Each row is a point. The last column is the point's height on a tilted bowl or saddle (a function of degree 2), plus a little noise. Count its main directions that bend up, bend down and stay straight.
In the rows, 128 means zero.

Points (17 x 4):
[[ 97 168 122 129]
 [129 124 113 129]
 [106 119 161 136]
 [ 54 113 144 101]
 [131 126  98 134]
 [109 144 185 158]
 [106  86 106 152]
 [128 181 118 159]
 [104  83 136 153]
 [137 150  83 147]
 [138 182 145 166]
 [152  66 134 167]
 [132 136  80 144]
 [137 115  91 143]
 [114 160 164 150]
 [117 198 101 178]
 [145  73  63 213]]
Directions: 2 up, 1 down, 0 straight

Points (24 x 5):
[[144  75 127 100 127]
 [174 169 114 165 110]
 [129 154 117 147 143]
 [140 137 128 173 148]
 [ 86 125 110 157 120]
 [104 148 108 114 129]
 [166 129 103 167 137]
 [ 91  81 187 108  81]
 [118 127 178 152 100]
 [140 146  75 125 111]
 [ 84 101 102 139 109]
 [121 106 116 111 143]
 [ 99  66  81  69  62]
 [139 164 115 108 125]
 [173  42 131 143  78]
 [158 157 150 137 112]
 [ 92 138  47 130  50]
 [146  71  70  90  66]
 [ 74 138 161 120  89]
 [112 124  94  78 114]
 [121 141 173  76 122]
 [104 143  73 119  98]
 [131  84 103 141 137]
 [126 133 120 173 152]]
Directions: 0 up, 3 down, 1 straight

Points (41 x 7):
[[ 70 161 140  97 124 121 166]
 [195 124  89 124 134 134 167]
 [146  79  95  64 129  93 169]
 [164  39 126 142 131 159 175]
 [140 116  84 104 113  57 140]
 [157  89  79  99 135 104 159]
 [127 120 131 134 106 150 128]
 [148 135  88 195 135 164 174]
 [ 89 105 194 120 120 114 164]
 [ 99 182 171 125 152  93 172]
 [123 100 131 159 175 154 142]
 [108 144  97 162 140  78 148]
 [188 106  76  95  88 112 190]
 [ 92 119  91 145 121 144 157]
 [155 152 117 199  96 140 179]
 [126  91 114 180  65  83 168]
 [ 84  88 128  69 112 167 177]
 [107 169 175 101 170 147 160]
 [139 173 115  84 166 105 140]
 [105 130 126  91  96  83 139]
 [142 116 119 158  96 125 142]
 [ 96 109 155 112 127 122 142]
 [146 173 130 169 156 169 138]
 [190 165 127 100 105 111 164]
 [162 130 144 129 135 121 135]
 [116 128 100 121 127  49 134]
 [ 87 158 136 123  62 131 152]
 [142 102  51 122 154 190 186]
 [155 176 143 102  92  89 150]
 [ 87 103 109 160 116 168 162]
 [144 143 116 128 116 187 135]
 [125 156  87 113  96 121 149]
 [111 147 150 109 168 177 133]
 [131 142 168 117 150 150 134]
 [131  94 186 121 121 164 135]
 [125 139 124 129 135 124 127]
 [114 191  88 165 108 171 175]
 [101  63 106 125 220 110 183]
 [ 86 108 200 115 116 103 174]
 [123  84 129 157 107 162 144]
 [ 78  98 115 123 113 183 162]]
Directions: 4 up, 0 down, 2 straight

Points (61 x 9):
[[114 101 116 176  52 142 129  98  82]
 [171 174 118 163  91  69 128 135  75]
 [152  57 157 108  74 176 120 136  81]
 [186 114 142 106 150 186 143 109  96]
 [ 83 138 140 145 112  95 120 136 114]
 [123 168 133  98 111  55 102 135  87]
 [184 170  88 145  92  98 152 173  72]
 [ 91 196 108 136 117 147 109 200  94]
 [106  66 137 180 162  92 158 144 115]
 [147 118 161 114 131 100 158 102 111]
 [116 173 101 142 166  69 103 165  90]
 [116 128  99 142 152  76 152 139 105]
 [ 97 154 191 106 140 124 121 117  98]
 [174  85 122 140 201 162  73 112  94]
 [113  46 169 107 165 123 168 183 109]
 [ 92 159 113 153 115 128 140  77 110]
 [ 90  60 104  95 138 108 101 137 119]
 [117 127 121  97 115 117 190 139 131]
 [131 103 133 145 121 157 110 115 112]
 [153 109 138 129  73 105 108 141 104]
 [100 140 160 135 127 146 149  84 111]
 [126 151  98 131 150  82 175 109 101]
 [126 123 153 141 145 126  96 142 116]
 [ 60 127 199 140 145 111 120 167  78]
 [144 122 133 111 122  79  83 102 115]
 [140 151 170 199 184  86 135 117  74]
 [ 90 140 127 101  67  96 125 156 101]
 [157 189  96 136 116 100  50 133 125]
 [155 193 130 135 120 109 154 188  88]
 [106 129  73 110  72 191 110 109  78]
 [136 168 172 109 112 124 113 200  81]
 [132 135 160 160  93 173 118  97  96]
 [ 70 106 143 144 113 192  79 165  93]
 [184 149 107 111 126  98 138  67  88]
 [ 58 137 100  94 165 156 136 134 115]
 [153 148 188 108 136 143 127 138 101]
 [135 108 135 118 129 103 146 187 109]
 [131 101 211 118  93 140 109 161  74]
 [126 140  96  98 127 159  98 100 107]
 [ 70 174 103 103  95 108  72 124 137]
 [107 183  85 192 118 191 133  86  73]
 [ 76  99 119 114 153 135  92 146 126]
 [147  72 142 130  85  82 126  79  89]
 [124 148 180  87 164 118 142 135  94]
 [183  95 149 161  73 130 110  61  83]
 [155  95 158 163 130 122 140  83 106]
 [130 116 160  67  83 124  94 140  92]
 [119 154  89 126  93 153 135 135 107]
 [185 122 133 160 152 113 111 142 108]
 [106 143 120  62 152  77 151 190  70]
 [174 114 190  88 147 157  86 143  81]
 [144  71 165 157 116 122 145 173 110]
 [134 158 111  98 122 104 112 137 107]
 [152 177 140 158 159 181 139 176  83]
 [170 185 141 121 114 151  58 157 111]
 [126 117 147  91 147 153 212 119 146]
 [127 134 101 118 124 133 134  82 108]
 [113 187  79 125 106 199 109 102  90]
 [156 104 127 154 130 137 143 124 118]
 [113 160  86 167 138 101  98 137 111]
 [137 131 189 132 140 148 176 153 117]]
Directions: 1 up, 5 down, 2 straight

Points (67 x 9):
[[134 147 116  92 124 170  91 114 150]
 [114 123  99 153 134 132 129  93 153]
 [116 182  56 144 173 130 111 175 187]
 [ 93  68 107 176 134  99 121 171 161]
 [159 155 155 137 115  98 131 102 147]
 [ 83  83 101 171  98 120 138 176 150]
 [180  91 138 154 185 112 171 117 142]
 [168 135 107 146  95 178 126 135 123]
 [129 121  96 145 132 160 117  80 159]
 [ 79 108 107 130 193 122 104 169 150]
 [109 116 198 143  70  89 102 149 139]
 [ 90  56  85  84 162 145 148  79 193]
 [156 109 112 147  92 186 109  86 166]
 [118  68  99 120 129 137 187 134 165]
 [115 126 192 172 123 109  48 133 151]
 [204 102 108 115 125 106 114 150 116]
 [ 84 136 169 117 212  72 141 119 166]
 [111 177 187 161 148  94  84 123 149]
 [ 87  85 138 193 187 195 146  85 213]
 [202 104 177 138 143  92 121 175 199]
 [ 91  82 104 113 125 148 123 157 150]
 [109 137 129 146 146 125 128 177 137]
 [146 164 196 151  91 139 135 110 180]
 [137 182 156 175 133 126 158 145 137]
 [121 150 131  32 157  54  73  96 159]
 [147 120 192  77 141 118 129 134 207]
 [136 126 213 172 109 134 140 142 205]
 [159 130 111 127 136 131 155 159 115]
 [155 103 151 180 170 143 111 136 155]
 [141 172 169 120 119  77  99 103 155]
 [177 152 118 125 115 122 160 145 112]
 [ 67  82 106 129  88 181  86 142 164]
 [ 92 105 113 119 110 105  96  69 137]
 [ 96 160 161 160  81 121 128  93 122]
 [191  89 158 110 110 152 156  55 181]
 [170  97 113  91 174  71  93 141 155]
 [116 158 144  93 115  77 127 138 149]
 [147 188 142 101 150 141 170 142 135]
 [104 169 124 142 134  85 109 104 136]
 [108 190 124 102 110 136 170 105 139]
 [ 67  59 173 143 120 120 152 134 170]
 [160  96 126 140 161 134  99 106 147]
 [ 82 161  80 171 200  93 145 137 181]
 [137 137 127 144  65  98 159 124 132]
 [ 78 130 150 138 176 111  86 146 132]
 [149 163 157 118 182 115 174 126 145]
 [160 133 106 186 163 102  92 103 136]
 [156 141 137 158 177 114 120 150 132]
 [152 102 134 116 154  57 111 137 169]
 [ 94 109  80 108 151 145 168 191 150]
 [ 99 150 116 147 130 137 114 126 143]
 [115 113  94 105 123 110 168  96 152]
 [ 72 118 137 150 102 111 123 102 119]
 [158 106  47 176 158 173 123 136 137]
 [111 168 121 104  68 138  97  98 140]
 [ 83 105  99 119 170 111 148 106 162]
 [139 109 138  78 130 122 113 124 149]
 [124  97 170 113  59 128 170 139 166]
 [189  95 108  75 188 108 130 129 120]
 [125 168 105 115 143 125 159 151 136]
 [ 95 168 117 123  84 149 167  88 138]
 [112  98 119 148 144 168 128 167 145]
 [103 108  99 107  95 143 126 126 142]
 [110 123 170 164 123 109 130 127 146]
 [ 88  99 128 119 149 158 132  89 161]
 [ 96 165 123  65  96 119 184 150 146]
 [ 80  61 113 148 136  80 122  61 176]]
Directions: 3 up, 1 down, 4 straight

Points (61 x 9):
[[157 134  88  94 148 128 163 109 115]
 [127 106 103  88 196 115 157 138  95]
 [111 108 133 110 168 183 132 188  85]
 [130 145 130 137 169  94 128 111 125]
 [144  74 105  88 108 111  72 144 106]
 [124 168 112 131 127 122 113 133 132]
 [ 76 149 141 121 180  73 112  96  99]
 [161 113 152 137 139 111 161 105 127]
 [106 131 166 130 119 121 150 144 129]
 [134 177 107 112 102 131 137 140 120]
 [182 140 133 114 177  85  70 132  93]
 [126  65 101 169 122 108 161 142 108]
 [178 122 105  83 126 159 159 114 109]
 [128 151 128  72 116  90  79 116 115]
 [ 56 118  68 130 171  89  69  90  75]
 [118 139 134 101 192 127 134 172 111]
 [ 96 147 106  94 199 107  95 144  96]
 [132 186 132  54 137 205  90  72  44]
 [ 79 141 147 153 161 178 141 146  86]
 [ 48 144 164 135 113 154 144 196  87]
 [119 108 123 105 114  99 188 135 111]
 [ 50 161  86  98 132  89 193 128  61]
 [148 161 161 144 126 108 157 114 121]
 [131 162 118 110  92 125 103 162 119]
 [126 133 112 140 132 112 140 149 137]
 [142 129 180 149 133 141 147  87 118]
 [115 106 136  99 135 135  91 138 126]
 [105 139 111  33  63 133 141 130  65]
 [151 145  73 163 161  95 116 158 106]
 [119 161 116 172 142 119  84 145 113]
 [112 108  85 127 118 124 114 145 131]
 [155  77  97 126  93  88 147  95 116]
 [117 121 147 102 186 132 127 132 115]
 [100 101 151 186 137 112 114 187 114]
 [147  99 126 140 111  77 126 155 122]
 [165 172 130 156  98 124 117 131 113]
 [154 169 123 125 100 162 160 150 101]
 [145  89 188 162 128 142 171  60 102]
 [153  97 157  80  97 112 133 109 125]
 [106 112 171 121  68  78 148 121 107]
 [135  52 150 177 151  82 137 103  92]
 [249 121 168 134 170 171  92 114  27]
 [ 74 184 133 129 126 174 140 173  82]
 [133 104 132 129 113 178 146 135 111]
 [164 165  60 184 153 169 103 104  60]
 [142 169 128 134 143 123 140 126 128]
 [144  71 103  96 146  95  55 143  92]
 [147  69  86 167 116 140  92 142 101]
 [151 118 135 141 122 128 123 132 136]
 [ 63 163 178 128 112 103 108  85 109]
 [ 87 117 126 104 117 130  87 112 129]
 [146 153 129 159 175 191 159 137  69]
 [156 160 194  90 150 139 125  95 103]
 [147 100  93 133 105  74 167 152 100]
 [113 155  81 167 116 121 153 134 115]
 [114  79 115 131  92 146 146 159 115]
 [115  85 132  73 124 120 108 119 121]
 [131  69 194 102 136  62 113 135  92]
 [181 137  84  87 160 105 168 102  92]
 [156 176 167 107  88  81 131 155  99]
 [221 150 126 107 149 107 135 102  97]]
Directions: 0 up, 7 down, 1 straight

Points (70 x 9):
[[155 106 107 116 110 159 154 114 131]
 [121 157 113 129 143 152 156  76 137]
 [130 118 127 133  71 139 162 160 144]
 [180 163 147 132  82 105  62 107 186]
 [139 149  98 161 130  90 138 117 128]
 [ 97 147 109 143  93 119  97 165 161]
 [135 121 180 124 142 186 182  99 123]
 [143 124 132 127 113  84  98 189 146]
 [ 76  91 117 165 116 123 195  91 128]
 [115 176 249 130 156 130 133 128  98]
 [115 109  54 138 107 115 135 145 140]
 [114 109 120 155 129 133 172 112 126]
 [125 151 131  94 175 105 156 138 127]
 [124 121 104 170 156  76 167 182 148]
 [132 172 107 119 134 128 109  97 139]
 [ 59 126 191  57 118 178  83  60 249]
 [150 131 138 167 103  95 116 154 135]
 [126 142  82 114 122  92 131 106 132]
 [112 167 113 143  95 114 177  97 144]
 [104 146 144 106 100  95 133 134 132]
 [ 94 113 144 175  91 113 173 165 136]
 [ 90  79 102 135 106 123 151 105 125]
 [101 174 119 131 118 139 166  91 144]
 [163 106 107  80 103 154 133 174 139]
 [173 108 130 108 161 136 190 141 135]
 [123  95 116 137 132  81 131 117 105]
 [127 119  91  88 150 146 188 119 149]
 [157 150  85  31 129 128 134 157 154]
 [154 153 124 140 169 116 139 141 123]
 [107 137 122 189 110 137 150 148 138]
 [139 105 138 125 102 150 120 151 142]
 [158  93  91  85 127  72 111  92 129]
 [108 121 152 151 182  90  87 109  81]
 [ 98 123 186 106 184  70 122 141  85]
 [145 122 130 107 166 206 151 144 102]
 [122 125 105 120 114 144 169 139 134]
 [100  85  79 153 112 143 155 158 148]
 [116  93 162 111 155 102 124 165 128]
 [115 159 171 129 122 107 121 153 120]
 [155 146 121 137 151 143 133 181 128]
 [121 104 182  93 105 108 149 142 128]
 [147 119 101 144 124 139 109 149 131]
 [102 136 138 125 120 143 125 151 137]
 [136 124  17 206 115 103 102 141 145]
 [111  83 120  98 105 126 154 148 154]
 [131 144 118 136  45 166 138 106 151]
 [108 179 141 148 162 144 127 136 131]
 [ 97  68 149 110  17 136 185  93 179]
 [ 98  53 143 175  96  94 117 131 118]
 [164 161 105 147 171 181  92 121 123]
 [161 156 155 152 138  84 121 150 111]
 [157 159 145 110 153 133 167 110 125]
 [141  56 149 100 139 130 133 176 167]
 [ 74  89 106 110 149 176  69 131 113]
 [165 109 121 137 176 122 144 142 130]
 [177  69  91 122 208 149 166 157 160]
 [ 90 129 125  96 102  79 104 123 131]
 [166 169 165 201 103 114 134 127 136]
 [104 165 187 108  89  86 153 156 102]
 [ 69 118 111 101 100 130 132  95 142]
 [120 143 147 117  86 111 148 132 130]
 [177 168 126 111 146 136  77 130 147]
 [122 129 154 127 149 176 160 120 121]
 [203 114 140 146 161 111 114 142 143]
 [ 64 130 105 102 119 120 133 155 158]
 [161 115 135 142 100 107 121 107 133]
 [135 183 128 155 120 125 133 194 151]
 [125 134 190 134 127 128 120 145 122]
 [ 90  96 146 154 133 155 114 149 139]
 [129 197  95 206 152 107 160 162 179]]
Directions: 5 up, 2 down, 1 straight

Points (65 x 9):
[[ 51  74 154 122 124  95 140 154 150]
 [147 105 114 158  99 144 169 158 155]
 [143  77 174 143 155 141 136  76 139]
 [130  35 118 120 102  58 161 143 198]
 [110 136 123 124 120 151 170 111 128]
 [113  85 118 111 203 122  54  91 191]
 [148 103  73 129 146 109 133 140 142]
 [150  97 139 170  82 132  93 102 171]
 [167 117 135 125  69 116 111 119 156]
 [141  78  98 175 105 145 190 115 157]
 [ 73 163 145 112 106 122 105 150 140]
 [ 96 115 188 149 151 142 186 150 127]
 [123 105 151 164 144 164 145 113 136]
 [ 98 113 126  63 129 136 150 184 162]
 [ 79 172 159 156 107 101  73 125 152]
 [ 85  68 126 121 123 103 107 164 170]
 [ 91 188 124 116 158 113 135  80 136]
 [ 75 186 139 126 150 156 114 151 159]
 [141 120 104  95 161 157 131 144 128]
 [129 135 118 125  99 138 139 168 144]
 [ 72 144  83 120 109 196  61 106 197]
 [113 167  91 114 172  57  44 136 151]
 [156 169  11 146 133 170 102 172 163]
 [119 152  36  82  34 127 161  97 201]
 [151  60 189 101  40 127 105 129 223]
 [130  99 152  81  81  60 140 124 169]
 [169 145 115 181 128 157 149 156 156]
 [123  73 113 112 146 157 110 157 162]
 [ 69 131 166 139 166 100 147 115 124]
 [151 137 112 123  91  86 106 184 153]
 [145 137 131 151 172 151 124 103 130]
 [147 186 114 174 110 195 100  99 176]
 [148 181 127 100 129 144  56  98 125]
 [154 168 147 134 110 148 114  94 133]
 [138 112 130 131 124  82 156 116 134]
 [108 144 101  95 147 179 150 149 151]
 [127 106 152 126 127 110  58 155 171]
 [150 119 120  58 159 105 128 161 141]
 [106 104 133  84 113  98 113 192 160]
 [ 83 130 125 120 174 104 136 101 138]
 [132 120 191 155 125 116 141 121 133]
 [165  78 155 100 153 132 149 187 174]
 [ 79 170 151 165 170  81 143  90 125]
 [148 134 134 119 150 149 130  91 117]
 [133  89 133 115 144 137 118 109 135]
 [ 64  76 106 129 110 140 158  85 159]
 [167 167 127 127 109  69 129 109 144]
 [ 76  95  78  87 108 119 180 145 166]
 [138 142 129 141  73 150 142 101 145]
 [156  94 134 153 123 125 142 148 147]
 [144 121 144 145 142  68 102 153 157]
 [108 119 104 139 151 140 144 204 170]
 [113 150 129  68 104  92 168 151 146]
 [194 126 122 180 118 119  82 137 168]
 [139 105 157 183 149 147 121 105 147]
 [105 158 141 179  55 145 111 183 194]
 [107 168 120 146 120 160 114 110 142]
 [136 117  66  94  87  96  85 111 137]
 [136 145  73 160 203 155 157 113 163]
 [136 128 152 168 162  88  99 156 161]
 [120 161 124 160 147  60 135 145 134]
 [119 150 140  81 182 141  98 156 142]
 [159 147 121 117  98 179  99 128 138]
 [144 119 158 179 111 135 117 140 156]
 [132 158 143 135 159 110 165  75 121]]
Directions: 6 up, 1 down, 1 straight
